Rows are points. A path goes straight from each point to the next, and from the last back to the first. The post is the endless flat space through its rows: a point in 2 columns, a line in 3, a plane in 4, and so on, so that a path can go around it. Count how often the path circles the post. Going back the other way cancels.

Post (2 x 3)
[[ 31 -32  -6]
 [-27  18  18]]
Path (15 x 3)
[[ 59 -25  -7]
 [ 60 -15 -43]
 [ 16 -25 -35]
 [-27 -11   3]
 [-26 -13  24]
 [-21 -18  -6]
 [ -8   6 -10]
 [ 42  17  -3]
 [ 25   3  24]
 [  7 -31  38]
 [-33 -17  17]
 [-77  29 -13]
 [-18  51  -7]
 [ 56   1  11]
 [ 91 -68  15]]
Times around: 1

Post (8 x 9)
[[-21 -30  -7   1 -29  -5  12  -6  22]
 [ 32 -10  -4   3  -5 -46  13 -43  -2]
 [-18  -8  22  12 -17  -2 -37  41 -36]
 [ 40 -11 -39   8 -37 -17  86 -16 -57]
 [ 45 -62   7 -36  -5 -45  -8 -35  22]
 [-33  23  20  -3  41  66  18  51  52]
 [ -4  -8  15  10   5  50   6 -13 -21]
 [ -7 -11  61  28  54  44  52 -15  24]]
Path (16 x 9)
[[ 11  -7 -26 -19 -10  -3  13  19 -32]
 [  4 -23  -9  17  -3  44  61   7 -26]
 [ 11 -42  20  48  14  41 -35 -19  -7]
 [ 29 -66  -4  10  22  33  92 -44 -30]
 [-22 -42   8 -18  -3  -8   6  18 -46]
 [ -7  16  35 -16 -21 -40  15 -19 -28]
 [  9 -10  54  29  -3 -23 -15 -44  35]
 [ 17   1  20  26  -5  15 -49 -17  21]
 [ 22 -19  28 -59  -8  70  -3 -19  24]
 [-56  13  15  -9   5  71  25  33  -3]
 [-18   0   8  -4  25 -27  -3  -1   3]
 [-30 -14  28 -14 -18  12 -39  36 -48]
 [-13  14  18 -11 -38   9   7  54 -15]
 [-20  -3   0  -5 -13 121 -45  52  19]
 [ 31  -5  11  29  21 -18   0 -10  -3]
 [-47 -49  44  -5  35  35 -19  36  37]]
Times around: 1

Post (13 x 14)
[[ 55  52  15  43   7 -49 -28  -5  35  12  -3  38  -5 -56]
 [ 21   9 -28  32  41   9   3 -32   4 -12 -30  30  48 -13]
 [ -4 -22  26  37 -23  34  10  -3 -24 -11  37 -24  42  53]
 [-44 -12  -2   7 -26  37  24  -5   5  32 -15  17   7  54]
 [-11 -43   0 -50 -17  20  73 -24  -8 -16  38  17  15  63]
 [-18 -35  24  30  70 -16 -33  26 -29   5 -20  36  20 -22]
 [ 58  58 -12 -17  34 -23 -18  47  46  12 -63 -21  13 -59]
 [ 33  54  32  -4  38 -24 -46  -4  82 -33 -23  -1  25 -57]
 [  3 -17  43 -14 -44  47  59 -67 -31   8  19  -3 -10  12]
 [-40 -14  16  -4 -28  66  79  -5   3  -1  50  22  24   1]
 [-29  -2  -4 -17 -41  48   1 -20 -64 -11  27  38  43  26]
 [-25 -20 -21  11 -33  14  15  -3 -37 -48  17  -5 -13   0]
 [-20 -25 -27  17   8 -38 -21  -9  -6  25 -24  -4  59 -45]]
Path (12 x 14)
[[  9 -15  89  -2 -41   9  15   6  -3  -7  54  11  -2 -38]
 [  4  47 -21  13 -38  40 -49 -13   1 -34  29  29  35 -52]
 [ 37  14  27 -30  21  38 -16 -20 -10 -23  45 -22  23 -18]
 [ 45  16 -19  -2 -13  14  15 -18  23 -17   7  48 -27 -13]
 [ 21  10  68 -15 -46  42 -34 -47 -28 -63  39  -9  47  17]
 [  3 -14  47 -12 -44  23  43 -34  13  69 -25  16   8  -1]
 [  3  18  -1 -16 -33  79  11  20 -18 -38 -21 -11 -55  -5]
 [ 32  -2  15  23  -9  40  -1   3 -39 -57  -5   2  31 -10]
 [-33  26 -37  59 -41  22 -19 -24 -40  11 -53  11  16  19]
 [ -5  44 -28 -21  -4  86  52 -43 -35  15   7   9  54  64]
 [-11  43   7  27  26  11 -17  49 -14 -16  18  38  26  55]
 [-39  27 -11  30 -35  40  51 -39   0   9 -45  50  11 -13]]
Times around: 0

Post (17 x 18)
[[ -18   -9   45   43   11   50  -21  -38   20  -33   15   33   40  -23
   -23   65  -17    1]
 [  37   -4  -13   28  -54   35  -42    0  -29   17   54   30    5  -21
     8   44  -10    4]
 [   1  -37   -5  -60  -43  -27  -42   -5   -5   -9   19   26  -33  -53
    24  -63  -17   30]
 [ -11   15  -19   -2   23   17  -43  -32    8    3   23  -16   46  -29
   -35   61  -13  -30]
 [ -24    6   49  -18   41   -8  -23   73   -1  -15  -50   -3  -11   54
    21   16  -43  -34]
 [ -13   27  -27  -13   14  -19   -8  -65   39   30   -4   32  -22   -8
    25  -31   33   -4]
 [  45   29   -9    0   14   71  -21   16   24  -26    5   34   37  -18
   -22   43    5  -14]
 [ -13  -24  -11   10  -20   69  -43  -10  -42   -5   -6   31   28  -20
   -26   61  -14  -46]
 [   6    9  -17    5    8  -21   16  -70   59   32  -51    3  -24   -1
   -12    1  -17    5]
 [ -18   27   33  -25   -6  -62   37    8   -5  -40  -35   -9   -1   42
   -23  -20  -23  -36]
 [  17   29  -11  -11   49   58   -3 -101   30   -2   -9  -13   -6  -10
    -7   50   20  -26]
 [ -27   11  -17  -17  -77  -21    1    3   -2   -6   15  -35  -36  -39
    23  -60   19   32]
 [ -41   11   54  -54   23  -22   65   38   -5    2   21    2  -11   15
    -5  -46  -32   -1]
 [ -23   56   47  -68  -49  -16    7   -7   32   11  -14    4  -22  -20
    42  -28  -45   -5]
 [  23  -21  -11   29  -28   50  -69  -25    1   11   12   11   55   -6
   -11    7  -17   14]
 [   7   -4   -4   -2   42   31   19  -20   -1  -17  -11   -1   56  -25
    37   52    5   -3]
 [  -8  -10    9  -41  -21  -39   46  -24   58    3   16  -16  -47  -10
    13  -69  -14  -41]]
Path (19 x 18)
[[  -8    1   -5  -21   35   -7   51   18   -6  -24  -25   19    7  -28
    -5  -25   42   49]
 [ -20   64   28   14  -53  -14  -28  -12   58  -11   15   13   14   18
   -52   59   -2   -8]
 [ -46   20    0    4   19    9    7  -15   21  -44    4  -10  -15   21
   -42    9    5   29]
 [ -51    7    9   29  -12    2    9  -59   19   26   73    4   21  -14
   -37   17   15   17]
 [ -38  -44  -30  -13  -20   43  -13    9   -6   -2   -2  -43   10  -13
   -17   11   12  -85]
 [ -27    3  -40  -29    8    3  -53   27   12  -12   -7  -43   39   21
     9   34   -4  -31]
 [ -40   19   41  -10   39   39  -57   23   -4  -33  -27    4   62  -11
    42   32  -53   28]
 [  18   45  -29   -8  -45   17  -37   -1  -29   28   -5   19    9  -20
    24    3  -39  -32]
 [ -51  -44   26  -33   19  104  -19   24   34  -46   66  108    9  -26
   -31  -64  -10   -9]
 [ -33   17   -8   -3  -43   47   -8   15   40   18   38   29   -4   -4
   -21  -20    9  -21]
 [ -50  -28   -6   11   12  -72    7  -34    2  -45    5   -9   61   -2
   -23  -19   -9    6]
 [  17  -50   14   16   16  -11  -83    2    1   -5 -121   36   32   30
    20    5  -79    4]
 [ -64  -32   25  -28  -28  -12  -14   -5  -55  -26  -11  -42    2  -61
    31  -21    4   22]
 [  -8   11  -35   32  -36   -4  -26  -78  -21   28  -59  -64   49  -19
     7   51   32   21]
 [  20   13   28  -45    6   65  -10  -72   61   34   22  -21   13  -44
    25   40  -38  -36]
 [  24   15   21   -9    2   17   26  -42   61   40   67   17   16   15
   -11  -34  -11    1]
 [ -16   51  -10  -16   18   -6   22   50   42   13    6  -10   24   14
    38   43  -31   -9]
 [   3   49    0  -53    6   16  -13   -5   -1   14   17   36   23  -17
    35  -79  -14   95]
 [  17   20   13  -15  -13   14  -35    3   61    8   61   12   13  -54
     9   -7  -27   -5]]
Times around: 2

Post (17 x 18)
[[  -4   -6   -4   20    3   14  -22  -39   -9  -32   17   23   35  -10
   -26    7   -1   -1]
 [ -15  -40    9    9  -16   -3   22  -35    2    5   31    3   -6   77
    33  -51   26   16]
 [   7    6   24    8    9   -1  -10    6  -57  -12   -2  -14  -21   14
   -24  -11  -10   14]
 [  21  -14    6  -14    1  -13   -2   10   17  -23    6   -4    5   12
   -67  -11  -11   13]
 [ -56  -29  -29  -21   37   41   17    7   16   -2  -43  -13  -32   10
    32  -63  -35    9]
 [ -11    9  -57   50  -21  -15   -9  -17    0    3    4   35  -64   29
     6   -1   12  -33]
 [  34   45   32   25  -27   55  -53   64   22   65  -11   69    0   14
     7   -2   12    7]
 [ -33  -26   -1   16   -9   39    7   42   16   37   27  -55   45  -26
     3   11  -22   10]
 [   9   -8    8  -13   -1  -21  -32   46  -24  -42    5   -9   20  -11
     3  -12  -25   -5]
 [ -39    0   -9   11   21   -7  -25  -10  -11  -17    1  -17   -2   48
   -14    5   -9   -7]
 [ -14  -31   34    1   11  -15  -19   17   19  -25   -3  -18  -18   -5
    -8  -13  -14   -2]
 [  -3   11   30  -11    1    2  -14   19    0   22  -19   15  -13  -15
   -24   13   26   -7]
 [  22   -9   -2   19   13  -36  -35  -14  -19    7   -8   -1    4  -13
     2    3  -19   22]
 [  26 -100   25  -39    4   50   54   10   58   66   20   67   -1   94
   -28   -5   16   15]
 [  20  -68   21  -50  -18   41   34    0   26   44   27   10    2   43
   -42  -23  -32   -6]
 [ -54  -34    3   -3  -22   -7  -42   42    9  -17    4  -41   10  -52
   -34   12   -7   29]
 [  38  -16    5   21  -10  -13  -30    2  -56  -20  -22    0   35  -38
   -64  -72  -19  -18]]
Path (24 x 18)
[[ -24  -60  -36   -9    3   55    0   48   33   32  -24  -23  -19   29
    -2  -12   -8   19]
 [   2   -5   22   38  -32   10    8  -11   25  -23   10   19   35   27
   -18  -39   49    3]
 [ -90  -15   23   39  -62   30  -24   -6   52    7   64  -39   32   49
    21  -24  -14   44]
 [  28  -19   26   35  -49    2  -47   -4  -45   45    2   31   47   37
    20   13   30   24]
 [-105   21   -6   28    0   72   19   23   -7   31  -24  -50    5   57
   -58  -20   17  -19]
 [ -66    2   57  -10  -13   17   10   37   43   16   22  -59  -10   23
   -10  -69  -28   34]
 [  54  -33   65  -51  -51  -36  -16  120   58   13   23   33  -65  -43
    -4  -35    7    2]
 [ -25  -10  -24  -21   30   54  -56   47   45    6   -1  -37  -12   -1
   -45   63  -47   -9]
 [  52  -28  -25    3   57   27  -16  -17  -35  -13  -10   -1  120    8
   -36  -13  -71   55]
 [ -18  -17    1   74  -31    5  -10  -31   -8   46  -15   35   10    3
    19  -47   41    1]
 [ -40  -28   15   -9  -75   13  -25   54   15  -45   22  -47   18    3
   -20  -52  -57   13]
 [ -17  -36  -40   17    8   48  -42   43  -21    3  -33  -14  -10  -34
   -32   -7  -44  -19]
 [ -21  -65   -7  -19   47   -4  -33  -14   24  -33  -32   -6  -51   -2
   -18   18  -18   -1]
 [  43  -32  -11   34    4   43  -16  -62  -18   16  -12   83   64   32
    24  -28   10  -19]
 [ -23  -54   -3  -11  -32    6    5   42   20   26  -15   11    2    8
   -68  -25  -20    6]
 [ -16  -49   56  -24    5    1   13   -8    6  -30    7   -2   61  -55
    55  -97   -7   12]
 [  -3    3   20   11   10   26   30   23  -61   34    4  -51  -98   14
   -51  -21   23  -64]
 [ -16  -20   11   16   14  -30  -36    1  -16  -15   -4  -33   10  110
     2  -53    8  -25]
 [ -23  -29    9  -10    3   -4  -17  -27  -27  -32  -14   15  -38   75
   -58  -13  -10   -3]
 [   7  -70   -7   38  -47   22   35   26   83   28   -4   30   -8  -34
    78  -45    1   39]
 [  32  -25  -24   23   31   13   11  -40   15    0   -1   34    6   19
    33   10   -7   29]
 [-116    3    9  -37  -39   31    0   17   29  -12  -31  -48  -35  -40
   -13  -16   10   28]
 [ -25   -5   35   -9    3   11    9   24   19   28   -2   12  -22  -18
    17  -26    5    5]
 [   2    4   30  -16  -22    0   28  -17  -43   36   28  -14  -51   86
   -35  -46   45   24]]
Times around: 3
